Each row of a before or after table is a point. One or more steps were done to the points. Then noise was added and the rows were shuffled. The steps act on how far a point lies along the listed directions, d1 being the first. Name the steps. A step turns or swaps two directions, mirrors them in a line or flattens them onto one, adds a multiple of one to another, or multiplies one. Angles are multiples of 10 degrees, from the lower direction toward the higher: turns from -170 to 170, lines from 10 to 170 but not 90. Use the fewest steps. Two steps may share a direction if one is a turn and the other turns, adds or multiplies; they go together, in the order done. Otherwise the lowest direction goes first.

Directions:
(1): -.41; .14
(2): -.14; -.41
Before, 13 rows:
.02; -.33
-.59; -.30
.07; -.45
.05; -.47
.04; -.53
-.35; .41
.07; -.19
-.34; -.35
-.01; -.14
.03; -.05
-.50; -.14
-.45; -.03
-.14; .22
After (13 x 2):
.01; -.60
.01; -.36
-.01; -.16
-.55; -.16
-.46; .00
.03; -.06
-.14; .27
-.32; .54
.07; -.22
-.33; -.31
-.41; .08
.02; -.53
.06; -.50
Steps: add -0.3 times d1 to d2

Directions:
(1): .08; -.46; .45; .07; .23; -.31
(2): .20; -.16; -.19; -.18; -.52; -.40
(3): -.47; .19; -.10; -.25; .22; -.43
(4): -.45; -.48; -.25; .16; -.13; .18
(5): .27; -.25; -.39; -.36; .38; .08
Before (11 x 6):
.37; -.27; -.10; .09; -.25; .09
.04; .05; .24; .12; .21; -.09
-.09; .60; .47; .08; .10; -.21
.20; -.31; .35; .21; .11; -.15
.27; .50; .18; .11; -.19; -.30
.14; .06; -.36; -.14; .16; -.39
.31; .37; -.33; -.30; -.35; -.91
.17; .42; .58; .38; -.03; -.39
-.06; -.38; -.24; -.17; -.03; -.26
.36; .58; .85; .17; .55; -.32
.12; -.52; -.02; -.37; -.31; -.43
After, 11 rows:
.50; .52; .75; .08; .37; -.49
-.12; -.45; .10; -.22; .10; -.06
.02; .07; -.35; -.06; .34; -.22
-.02; .47; -.15; -.07; .31; -.39
.15; .42; .57; .40; -.02; -.37
.19; .54; .23; .19; -.02; -.10
.28; -.25; -.03; .15; -.10; .26
.10; .04; .23; .09; .09; -.17
-.06; .54; .46; .02; .00; -.28
.17; -.33; .35; .22; .13; -.15
-.14; -.35; -.15; -.09; .15; -.11
Steps: flatten d2 and d4 onto the line at 80 degrees
